Rows are points. The window is the flat piece filled in between its corners: a triangle in 3 columns, a solid with four corners in 4, and so on. A path goes straight from each point to the next, and from the last back to the first. List the points from which the path goes on through the window.

Window (4 x 4):
array([[ 0.80,  0.03,  0.29,  0.04],
       [ 0.45,  0.44,  1.14, -0.02],
       [ 0.07, -0.55, -0.32,  0.17],
       [-0.07,  0.05, -0.05, -0.23]])
Path:
(1): [0.22, 0.33, 0.24, 0.03]
(2): [0.33, 0.00, 0.04, 0.61]
(3): [ 0.45, -0.48,  0.36, -0.20]
(4): [ 0.21, -0.22,  0.36, -0.20]
(5): [0.30, 0.35, 0.27, 0.55]
(6): [0.63, 0.55, 0.46, 0.31]
(7): [ 1.11,  0.11,  1.00, -0.56]
(8): [ 0.22, -0.16,  0.40, -0.32]
Through the window after points: 4, 8

Window (6 x 6):
array([[-0.34,  0.00, -0.33, -0.12, -0.57, -0.21],
       [ 0.01,  1.05,  0.44,  0.03, -0.34,  0.03],
       [-0.61,  0.36, -0.26,  0.55, -0.25, -0.73],
       [ 0.35,  0.01,  0.74,  0.72, -0.59,  0.44],
       [ 0.51,  0.88, -1.17, -0.02, -0.34,  0.12],
       [ 0.33, -0.61,  0.37,  0.84,  0.45,  0.17]])
Path:
(1): [-0.79,  0.22, -0.31,  0.24,  0.09,  0.24]
(2): [-0.34,  0.22,  0.09,  0.53, -0.17,  0.31]
(3): [ 0.23,  0.17,  0.10,  0.27, -0.12, -0.63]
(4): [ 0.96, -0.08, -0.12,  0.06, -0.03, -0.42]
(5): [ 0.09,  0.17, -0.26,  0.56,  0.01,  0.27]
(6): [-0.28,  0.42, -0.11,  0.17, -0.21,  0.96]
(7): [ 0.37,  0.24, -0.10,  0.09, -0.45, -0.18]
(8): [-0.15,  0.19, -0.36,  0.25, -0.35, -0.78]
Through the window after points: 2, 4

Window (8 x 8):
array([[-0.56,  0.10,  0.19,  0.58, -0.21, -0.48, -0.97,  0.15],
       [ 0.26, -0.04,  0.43,  0.47, -0.10, -0.58, -0.22,  0.00],
       [ 0.24,  0.58, -0.67,  0.46, -0.56, -0.28, -0.89, -0.37],
       [-0.32,  0.04,  0.40,  0.31, -0.67,  1.15,  0.61, -0.76],
       [-0.23,  0.32,  0.65, -0.16, -0.14, -0.02,  0.56,  0.35],
       [ 0.01,  0.54,  0.54,  0.02,  1.01,  0.17,  0.18, -0.27],
       [-0.10, -0.19,  0.05, -0.22, -0.93,  0.38, -0.54, -0.50],
       [-0.79, -1.15, -0.39,  0.86,  0.40,  0.80,  0.73,  0.31]])
Path:
(1): [-0.70,  0.17,  0.10,  0.28, -0.14, -0.25,  0.49, -0.38]
(2): [-0.13,  0.09,  0.31,  0.28,  0.14, -0.35,  0.06, -0.29]
(3): [ 0.60,  0.33,  0.52,  0.32,  0.22,  0.53, -0.46,  0.30]
(4): [ 0.24, -0.21,  0.24,  0.15, -0.94,  0.70, -0.44, -0.13]
(5): [-0.54,  0.03,  0.05, -0.13, -0.41,  0.19,  0.02, -0.75]
(6): [-0.27,  0.24,  0.28,  0.22,  0.45, -0.05,  0.20, -0.38]
(7): [0.23, 0.22, 0.37, 0.10, 0.49, 0.78, 0.00, 0.46]
(8): [-0.01, -0.08,  0.28,  0.24, -0.42,  0.50, -0.16,  0.21]
(9): [-0.55,  0.12,  0.09,  0.26, -0.42, -0.61,  0.18, -0.50]
(10): [-0.39,  0.43,  0.05,  0.03, -0.26, -0.84, -0.22, -0.78]
(11): [ 0.41,  0.55,  0.68,  0.11, -0.44,  0.74, -0.65,  0.21]
(12): [ 0.16,  0.30,  0.12,  0.53, -0.04,  0.53, -0.51,  0.54]
(13): [-0.29,  0.10, -0.05,  0.45,  0.06, -0.18,  0.05, -0.32]
(14): [-0.28,  0.38,  0.09, -0.35,  0.06, -0.52,  0.30, -0.99]
(15): [ 0.20,  0.49,  0.28,  0.26, -0.25,  0.10, -0.57, -0.04]
(16): [ 0.31, -0.04,  0.66,  0.01, -0.05,  0.25,  0.07,  0.69]
Through the window after points: 2, 4, 6, 16

Window (9 x 9):
array([[ 0.65,  0.26,  0.37, -0.55,  1.09,  0.16,  0.66,  0.16, -0.16],
       [-0.01, -0.33, -0.17, -0.18, -0.26,  0.27,  0.64,  0.14, -0.96],
       [-0.25,  0.41, -0.50, -0.36,  0.68,  0.05, -0.95, -0.74,  0.26],
       [ 1.14,  0.19,  0.66, -0.30,  0.37,  0.69, -0.50, -0.13,  0.19],
       [-0.48,  0.70, -0.48, -0.94,  0.19,  0.09,  0.17, -0.37, -0.24],
       [ 0.25, -0.54, -0.19, -0.24, -0.16,  0.44,  0.44, -0.72, -0.01],
       [-0.22,  0.39, -0.54, -0.54, -0.22, -0.54, -0.65,  0.06,  0.13],
       [ 0.21,  0.31, -0.39, -0.19, -0.35,  0.61, -0.26,  0.82,  0.26],
       [ 0.94,  0.25, -0.19,  0.29,  0.18, -0.30,  0.73, -0.46, -0.80]])
Path:
(1): [ 0.63,  0.43, -1.12, -0.69,  0.30,  0.58,  0.19,  0.04, -0.32]
(2): [ 0.03, -0.07,  0.59,  0.04,  0.14,  0.35,  0.07, -0.12,  0.15]
(3): [ 0.07,  0.17,  0.15,  0.05,  0.17,  0.30,  0.24,  0.08, -0.42]
(4): [ 0.79, -0.11, -0.19, -0.48,  0.22,  0.05,  0.15, -0.05, -0.06]
(5): [ 0.46,  0.07, -0.34, -0.62,  0.00,  0.41, -0.09, -0.28, -0.15]
(6): [-0.25,  0.13,  0.39,  0.80, -0.18,  0.19, -0.38,  0.52, -0.10]
(7): [ 0.16,  0.21, -0.13,  0.00, -0.27,  0.38,  0.01,  0.29,  0.22]
(8): [ 0.54, -0.18, -0.66, -0.89,  0.15,  0.62, -0.16,  0.04, -0.30]
Through the window after points: 7
